Rows are points. The last column is the point's height on a tilted bowl or saddle (a function of degree 2), plus a little noise. Along how many of its main directions does it bend up, bend down or stay straight?
In the rows, 128 means zero.

Points (17 x 4):
[[198 119 131 176]
 [ 55 139 127 177]
 [179 103 139 164]
 [153 123 114 140]
 [ 94 114  62 170]
 [ 96  81 111 118]
 [116 132  87 146]
 [134 155  25 224]
 [101 100 132 130]
 [156 134 116 136]
 [136 148  69 159]
 [131 173 148 117]
 [137 139 106 133]
 [ 85 135 120 148]
 [126  89 149 135]
 [107  64  78 118]
 [108 126 127 136]]
Directions: 2 up, 1 down, 0 straight

Points (26 x 5):
[[138 217 146  78  65]
 [206 101 192 152  70]
 [152 148 137 139 123]
 [147 154 147 123 125]
 [157 161 120 155 108]
 [107 174 108 161  99]
 [116 147  91 111 134]
 [128 174 103 104 111]
 [139 117  78 104 161]
 [111 196 158 149 142]
 [163 136 148 159 119]
 [157 196  64 168  45]
 [ 72 142 161  61  49]
 [ 94 158 123  74  89]
 [126 161 121 120 122]
 [ 89 171 151 114 118]
 [124 141 137 134 130]
 [ 96  81 171 179  86]
 [135 139 171 114 132]
 [107 146 108 116 126]
 [110  75 138 166  89]
 [107 143 116 153 119]
 [152 165 135 139 119]
 [ 69 152 151 107  98]
 [ 60  76  87 109 116]
 [ 87 173 155 130 127]]
Directions: 1 up, 3 down, 0 straight

Points (39 x 7):
[[145 173 129 139  79 137 158]
 [113 112 116 114 170 143 134]
 [ 96 137 203 105  99  97 144]
 [125 105 133  73 174 136 159]
 [101  84 163  80 137 126 154]
 [213  98 138 107 164 147 169]
 [165 146 147 164 122 128 115]
 [108 148  78 121  91 102 133]
 [203 135 160 131  67 154 154]
 [166 174 102 186 144 145 160]
 [124 128 183 127 145 115 118]
 [129 132  57 121 135 110 121]
 [ 69 124 153 186 184  59 202]
 [100 123 141 129 166 157 130]
 [ 96 154 100 140 101 135 131]
 [ 82  83 135  67 177  68 216]
 [ 89 135 160  93 146 220 191]
 [118 113 170 104 141 117 129]
 [168 136  67 179 163 162 154]
 [ 99  99 104  80 185 170 172]
 [191  86 160 137  86  61 187]
 [129 153 108 159 111 148 130]
 [ 93 145 135 117 115 137 121]
 [131 161  91 164 124 108 139]
 [114  99 127 135 133  90 130]
 [164 156  89 117 130 158 135]
 [129 105  59 109 159  98 145]
 [126  91 151 122 174  77 178]
 [136 174 178 163 158 175 161]
 [158  90 109 144 114 151 117]
 [152 135 115 151 118 159 119]
 [ 93 154  69 164 148 141 152]
 [ 95 149 105 124 175 131 137]
 [186 127 107  83 164  96 157]
 [126 180  99 107 159 136 143]
 [133 154 117 131  62 100 158]
 [ 73 201 134 160  89 114 212]
 [ 92 131  92 190 141 126 134]
 [120  77  58  82  93 160 151]]
Directions: 3 up, 0 down, 3 straight

Points (69 x 9):
[[177 162 123 128 154 107  34 177  37]
 [128 141 129  69  88 173  94 156  82]
 [154 114 181 169 133 128 148 190 114]
 [112  92  81  93 119 135  67 198 135]
 [ 77 116 164 167 140 146 155 105 150]
 [113 110 135  92 185 101 164 108 168]
 [116 127  72 164 111  56 136 131 121]
 [ 92 149 154  60  88 101  51  89  58]
 [118 135 148  85  59 184 134 104  62]
 [149 111  76 169 179  58 107 208 118]
 [118  92 132 132 144 181  98  84 124]
 [153 124 127 151 120 117 121  74 120]
 [ 95 153 169  94 108 101 164 140 120]
 [148 138 123 204 136 123  85 139 124]
 [171  67 135 103 160 157 145 104 142]
 [115  98 120 162  94 147 106 145 136]
 [136 158 170 142 120 182 141  78 110]
 [120 134 131 116 168 173  86 172 164]
 [ 90 158 143 118 145 135 132 118 145]
 [134 104 132  73  97 148  98 142 113]
 [136 149 132 123 200  88  59 123 123]
 [120 132 151  85 127 153 145 154 141]
 [135 105 102 156 161 130 124 103 173]
 [148 167 138 215  96 161 163  74 117]
 [ 87 115 153 105 139  99 110 186 149]
 [156 215 136 165 120 146  92 131  58]
 [143 130 120 196 146 145 101 165 151]
 [105 194 170 157 130  93 137 198  91]
 [113 187 117 156  90 110 111  86  75]
 [136  88 123 108 101 158 159 140 145]
 [135 201 116 185 132  86 157 154  94]
 [101 110 137 197 139 144 176 149 165]
 [ 90 157  94 149 178 142 105  46 109]
 [ 54 159 103 111 103 103 127 105 100]
 [128  95 166 135 136 141  94 138 144]
 [160 173 129 145 111 145 162 159 106]
 [108 188 129 134 122 116 159 108 123]
 [142 178 156 156  91 179 131  97  89]
 [135  71 143  86 135  85 105 139 132]
 [155 188 139 139 124 149 147 147 113]
 [ 67 133 169 101 150 126 121  94 124]
 [ 91 173 156  91 127 125 131  91 110]
 [153 114 207  95 124  60  86 167  45]
 [145 119 148 140 161 123 144 133 164]
 [159  73 192 193 183 113  87 108  98]
 [144 139 192 152 149  89 136 153 114]
 [178 127  97  88 159 137 135 150 139]
 [164 115 100  49 142 138  98 103  78]
 [117 100 108 106 122 106 173  63 142]
 [137 111  81 110 143 141  89 114 124]
 [151 160 142 145 171 134 123 102 143]
 [138 108  70  42 112 138 139  73  68]
 [175 156  69 148 166  75 108 129  93]
 [128 120 103 131 119 155  81 165 127]
 [141 132 115 187  95 149 137 116 122]
 [151  25 123 118 128 147  78  76 106]
 [152 140 165 128 110 107  50 128  68]
 [155 181 141 153 109 180 118  87  79]
 [119 117 183 148 130 209 178 110 131]
 [109 148 145 106 141 128  73  97 108]
 [115  86  57 110 104 120  91 114 120]
 [ 80  96  90  79 122 202 112 117  79]
 [116 163 157  98 134 168 134 143 131]
 [147 196 131 107  96 165 120 140  60]
 [ 80 133 139 184  84  76 102 109 115]
 [151 143 141 101 104 110 156 202  93]
 [138  95 121 152 133 130 167 114 171]
 [157 158 181 130 190  48 169  91 115]
 [108  99  99 119 107 182 166 105 121]]
Directions: 0 up, 3 down, 5 straight
